Each row is a point. The points of each table are mixes of a few directions, plus a little noise. How many directions does each table use, and how many do they share? Where both have some left over, give the other angles between the two spaces (their principal angles), to ten degrees, smallest first.

First:
[[0.008, 0.004],
[0.034, 0.017],
[0.030, 0.015],
[0.031, 0.016],
[-0.104, -0.052]]
Second (4 x 2):
[[0.050, -0.022],
[-0.075, 0.033],
[0.053, -0.024],
[-0.029, 0.012]]
Directions: first 1, second 1, shared 0; angles 50

First, 6 rows:
[[0.089, -0.022, -0.104, -0.090],
[-0.052, 0.013, 0.061, 0.053],
[-0.035, 0.008, 0.041, 0.035],
[0.006, -0.001, -0.007, -0.006],
[0.008, -0.002, -0.009, -0.007],
[-0.016, 0.004, 0.018, 0.016]]
Second, 5 rows:
[[0.025, -0.020, 0.075, -0.021],
[-0.063, 0.032, -0.051, -0.002],
[0.078, -0.038, 0.054, 0.005],
[0.014, 0.004, -0.071, 0.032],
[-0.054, 0.022, -0.006, -0.016]]
Directions: first 1, second 2, shared 0; angles 60

First:
[[0.005, 0.009, 0.014, 0.029, 0.000, -0.031],
[0.072, 0.057, -0.011, 0.002, -0.016, -0.023],
[-0.132, 0.007, 0.086, -0.047, -0.015, 0.009],
[-0.026, -0.088, -0.024, 0.010, 0.066, 0.006],
[0.020, 0.001, -0.019, 0.033, -0.032, 0.011],
[0.062, 0.014, -0.046, -0.028, -0.003, 0.029]]
Second:
[[-0.047, -0.008, 0.025, -0.030, 0.011, 0.007],
[-0.089, -0.016, 0.047, -0.057, 0.021, 0.014],
[0.105, 0.018, -0.056, 0.067, -0.024, -0.016],
[-0.078, -0.013, 0.042, -0.050, 0.018, 0.012],
[0.086, 0.015, -0.046, 0.055, -0.020, -0.013],
[0.022, 0.004, -0.012, 0.014, -0.005, -0.003]]
Directions: first 4, second 1, shared 1

First:
[[0.081, -0.036, -0.098, -0.029, -0.016, 0.003, 0.014, 0.045],
[0.015, -0.004, -0.069, -0.077, -0.033, -0.003, 0.020, -0.004],
[-0.062, 0.041, 0.064, 0.043, -0.027, -0.020, -0.015, 0.035],
[0.018, -0.014, 0.020, -0.038, 0.025, -0.019, -0.074, -0.019],
[-0.018, -0.043, 0.050, -0.014, -0.004, 0.020, -0.051, -0.069],
[-0.042, 0.059, 0.019, -0.003, 0.045, -0.010, 0.041, -0.028],
[0.004, -0.003, 0.012, 0.113, 0.010, 0.027, 0.061, 0.039]]
Second (10 x 8):
[[0.052, 0.015, -0.017, -0.014, 0.031, -0.043, -0.057, 0.062],
[-0.021, -0.006, 0.007, 0.006, -0.013, 0.018, 0.024, -0.026],
[-0.047, -0.013, 0.015, 0.013, -0.028, 0.039, 0.052, -0.057],
[0.051, 0.014, -0.017, -0.014, 0.031, -0.042, -0.057, 0.061],
[0.040, 0.011, -0.013, -0.011, 0.024, -0.033, -0.044, 0.048],
[-0.092, -0.026, 0.030, 0.025, -0.056, 0.077, 0.103, -0.111],
[0.007, 0.002, -0.002, -0.002, 0.004, -0.006, -0.008, 0.009],
[0.017, 0.005, -0.006, -0.005, 0.011, -0.014, -0.019, 0.021],
[-0.073, -0.021, 0.024, 0.019, -0.044, 0.061, 0.081, -0.088],
[0.066, 0.019, -0.021, -0.018, 0.040, -0.055, -0.074, 0.080]]
Directions: first 5, second 1, shared 1
